Every row gives one point. A path goes straight from each point to the next, and from the last back to the first. The post is the endless flat space through its rows: a point in 2 columns, a line in 3, a plane in 4, and so on, so that a path can go around it. Count how often the path circles the post. Going back the other way cancels.

Post:
[[ 47  19   9]
 [-23 -33   5]]
Path:
[[-35  19   5]
 [ 41  11  34]
 [ -9 -55  21]
 [ 62  12 -26]
 [ 42  26  -9]
 [ 19  13  15]
 [ 60  20  43]
 [ 51   6  21]
 [  5  28  32]
 [-25 -12  -6]
 [  3 -17 -10]
 [ 13   9 -31]
 [ 62  74  14]
 [ -2 -33  50]
 [  9 -60  22]
 [ -5 -15  19]
 [ 29  42  11]
 [-20 -12  -6]
 [ 26  23  21]
 [ 34 -10  21]
 [  1 -40  -6]
 [ 48  -8 -19]
 [ 67  -4   6]
 [ 95  67 -21]]
Times around: 2

Post, 3 rows:
[[ 17  39 -44  -6]
 [  5  -8  38  11]
 [ 22  12  -3 -12]]
Path, 28 rows:
[[ 48 -22  13   8]
 [ 11   6 -20   5]
 [-18  24  -4  24]
 [  7  19  27   5]
 [ 63  46 -41 -22]
 [ 31   1  -5  31]
 [ 18 -12 -28 -20]
 [-12  -3  22 -12]
 [ 15   5 -27 -13]
 [ 45  28 -77 -19]
 [ 22  19   3   4]
 [ 11  20  10  -6]
 [ 10  31   6   4]
 [ 44  20 -10 -21]
 [-14  25  26  41]
 [-18  57 -27 -16]
 [-54  17   3  58]
 [ -1  13 -68  -3]
 [-13  50 -41 -10]
 [-46  17  95  78]
 [ 40  21  51  -1]
 [-21   2  63  30]
 [-12  -1 -13 -17]
 [ 10 -26  12   0]
 [ 14  60 -58  42]
 [ 21  39  38   4]
 [  6  49 -21 -17]
 [-21  21  27  62]]
Times around: 0

Post (7 x 8):
[[ -3  21 -23  12  31 -40  25  65]
 [-15  51  10  17  22 -11  25   6]
 [-28   5  38 -34 -13 -48   0 -17]
 [ 13 -27 -19   5 -26   9  -7  25]
 [ 55   4   4  24   4  10 -25  18]
 [-43   1  51 -34  31 -24  -5 -39]
 [ 22  43 -75  24 -20 -26 -14  17]]
Path, 29 rows:
[[ 11  41  26  -1 -21 -16  14  28]
 [ 10  13 -70  52 -55  18 -11  49]
 [  6  34  67  22  41 -18   0 -18]
 [ -7  26  10 -18  30 -72   2  -4]
 [-20  33  18   0  56  22  49  28]
 [  7  38 -74 -11 -35  -7  -7  38]
 [ 23  12  52 -16  27 -57 -43   6]
 [ 10  24  12  42  16  24  -9 -15]
 [-45  12  -1  -2  15 -59  47 -16]
 [ 42 -15  23 -39  25  -4 -18 -20]
 [ 37  24   7 -24  -7 -32 -17  33]
 [-11  29  57  20  36 -14  -1  41]
 [ 10 -11  17  19 -15   5   0  17]
 [ 31 -58  16  12  12   0  16  21]
 [  3 -26 -13  -7  15   2  21  45]
 [-19  79 -95  11 -27  35  52   8]
 [ 40  68 -27  32  24  19  30  -2]
 [ 46  74 -14   6 -25  25  -4  20]
 [  3  71 -42  30 -19  -7  -7  13]
 [-30 -41   2  25  -1 -23  20  79]
 [ 29 -38  17  22 -21 -34  12  36]
 [ -3  -6 -19   0   7 -59  16  -1]
 [  7 -13  40 -42  40 -15  19  -4]
 [-22  22  44 -53 -47 -19   9   5]
 [-43 -22  86  17  11  63  13  27]
 [ 20   7 -44  31  13 -14 -20  18]
 [-25 -32  -4  -6 -14 -48  16  14]
 [ 37  21 -70  12  37 -52 -18 -19]
 [ 17 -76  69 -71  73 -23 -12  35]]
Times around: 5
